Each point is reached from the start by the listed moves, each made 0, 1 or 2 times, or once backwards (-1), plus a little noise. Is the number of moves made odd or even? Then give how often each move was made.

Moves:
(1): 0.019 0.009 0.022
(2): -0.019  0.038  0.012
(3): -0.018 -0.005  0.037
Start: 0.008 0.007 0.002
Points:
-0.025 -0.047  0.041 -> even (-1, -1, 2)
 0.012  0.049 -0.027 -> even (0, 1, -1)
-0.024 -0.005  0.077 -> even (0, 0, 2)

Moves:
(1):  0.042  0.002 -0.015  0.008  0.028  0.001  0.007  0.002 -0.004  0.020  0.006 -0.010  0.002
(2):  0.002  0.036 -0.010 -0.002 -0.004 -0.003 -0.024  0.006 -0.016 -0.006 -0.005  0.004  0.025
(3): -0.003 -0.010  0.022  0.005  0.008 -0.002  0.005  0.009 -0.011  0.005 -0.008  0.001  0.000
(4): -0.001 -0.001 -0.002  0.017 -0.012 -0.005 -0.026  0.002  0.002 -0.008 -0.007 -0.006  0.008
(5): -0.015 -0.020 -0.010  0.004  0.020 -0.023 -0.010 -0.004 -0.014 -0.017 -0.008  0.014 -0.004
(6):  0.003  0.001 -0.005  0.006  0.008  0.011  0.012 -0.007 -0.009 -0.027 -0.005 -0.008 -0.003
(7): -0.006  0.017 -0.007  0.026 -0.009 -0.037  0.032  0.005  0.013  0.002 -0.015 -0.013  0.000
(8): -0.003 -0.014 -0.016 -0.015 -0.002  0.008 -0.001  0.022  0.006 -0.008  0.017 -0.006 -0.003
(9): -0.004  0.009  0.013  0.012  0.021  0.003 -0.014  0.001  0.025 -0.014  0.008 -0.001  0.013
(10): -0.011 -0.002 -0.016  0.015  0.011  0.015  0.007  0.006  0.005  0.008  0.010  0.002 -0.008
(11):  0.008 -0.013  0.009  0.016  0.002  0.006  0.008  0.000  0.002 -0.006  0.037  0.003  0.004
(12): -0.005  0.003 -0.011  0.007 -0.022  0.006 -0.002  0.015  0.019 -0.003 -0.028  0.048 -0.014
Start:  0.001 -0.007  0.028 -0.006 -0.001 -0.014  0.026 -0.017  0.000  0.014  0.003 -0.012  0.009
Points:
-0.022 -0.052 -0.091  0.099  0.035 -0.088  0.046  0.034  0.079 -0.062 -0.014 -0.009 -0.027 -> odd (1, -1, -1, 2, 2, 1, 2, 2, 1, 1, 0, 1)
 0.032  0.049 -0.067  0.011  0.015 -0.040 -0.030 -0.007 -0.039 -0.081 -0.082  0.092  0.022 -> odd (1, 2, -1, 0, 2, 2, 0, 0, 0, -1, 0, 2)
 0.001  0.043 -0.060  0.023  0.055 -0.067  0.019 -0.015 -0.014  0.062  0.010 -0.051  0.031 -> even (1, 1, -1, 0, 1, -1, 1, 0, 0, 2, -1, -1)
-0.081  0.018 -0.002 -0.024  0.007 -0.075 -0.060 -0.029 -0.004 -0.036 -0.041  0.030  0.039 -> even (-1, 1, -1, 0, 2, -1, 0, 0, 1, 0, -1, 0)
-0.062  0.035  0.019  0.022 -0.042  0.009 -0.026  0.052 -0.026 -0.044 -0.039  0.040  0.038 -> even (-1, 2, 2, 1, 0, 1, 0, 1, 0, 1, 0, 1)
 0.006  0.004  0.024  0.130  0.103 -0.091 -0.009 -0.040 -0.046 -0.044  0.014 -0.057  0.066 -> even (1, 1, 1, 2, 2, 1, 1, -1, 1, 1, 1, -1)
